Each row of a before or after table is a point. One or more steps were done to the points. Then noise was added and the rows were shuffled. The steps act on how far a point lies along the listed directions, d1 being the first. Name the steps. A step turns or swaps two directions, mirrors them in a line or flattens them onto one, adds a multiple of one to another, or multiplies one. Angles are multiples of 10 degrees, from the lower direction toward the higher: turns from -170 to 170, lines from 10 to 170 but not 90. Use the fewest steps. Two steps may share a direction if one is a turn and the other turns, adds or multiplies; they go together, in the order done. Otherwise the lowest direction goes first.
In the rows, zero is written as 128.

Directions:
(1): [ 79 118  93]
(2): [121 188 121]
(3): [ 92 130 178]
Before (9 x 3):
[[ 96 193  89]
 [ 71 199  90]
 [144 135 157]
 [125 125 126]
 [125 113 104]
 [ 60 170 116]
 [ 68 178 104]
 [129 119 158]
 [135 125 121]]
After (9 x 3):
[[156 190 171]
 [130 148 100]
 [179 196 171]
 [141 189 184]
 [121  96 149]
 [102 107 148]
 [137 127 116]
 [123 130 126]
 [194 176 152]]
Steps: turn d1 and d2 by 90 degrees; multiply d3 by 1.3

Directions:
(1): [155 127 178 180  88 127]
(2): [185 161 112 119 133 181]
(3): [146  94  66 146  86 117]
(4): [133 129 108 188 186 120]
Before (12 x 6):
[[143 138 161 105 131 154]
 [155 161 163  79 121 186]
 [192 165 187 135 105 170]
 [102 138 106 107 154 107]
 [120 127 131 120 118 113]
 [174 167 180  67 113 189]
 [122 126  94 115 162 121]
 [116 125 110 111 167 126]
 [123 146 155 140 159 150]
 [133 132 117 116 159 131]
 [141 130 102 129 118 161]
 [138 139 129 143 138 132]]
After (12 x 6):
[[137 145 134 133 129 163]
 [121 138  94  94 132 124]
 [152 182 209 155 205 181]
 [160 192 230 169 224 176]
 [139 145 180 137 171 148]
 [123 124 114 142 128 111]
 [157 174 245 176 153 146]
 [136 139 134  98 139 141]
 [119 145 175 110 135 155]
 [130 128 116  88 145 142]
 [129 140 149 122 119 134]
 [140 132 103  89 128 138]]
Steps: add -1 times d2 to d3; turn d1 and d2 by -30 degrees; multiply d4 by -1

Directions:
(1): [188 167  97 122 144  91  95  94]
(2): [155 112 184  63 121 116 156 102]
(3): [146 131 193 154 119 137  64 149]
Before (8 x 8):
[[170 125 182 107 108 109  89  98]
 [ 78  90 133 100 135 145 154 138]
 [219 154 215 111 143 104  74 118]
 [171 180  79 118 131  97 118 100]
 [129  85 232  66 135 145 135 116]
 [113 137  79  83 132 133 204 100]
 [159 114 160 133 121 128  82 154]
 [ 79  97 127 111 118 151 173 143]]
After (8 x 8):
[[155 113 161 128 119 129  83 157]
 [ 72 106 112 133 142 140 139 147]
 [ 99 127  81  87 139 144 206 107]
 [174 164 110  76 133  91 151  80]
 [190 118 234  92 135 112 114 129]
 [143 109 193  95 105 126 115 107]
 [ 73  65 208  99 136 169 146 139]
 [ 75 112 106 147 121 152 145 159]]
Steps: turn d1 and d2 by 40 degrees; add -0.3 times d2 to d3
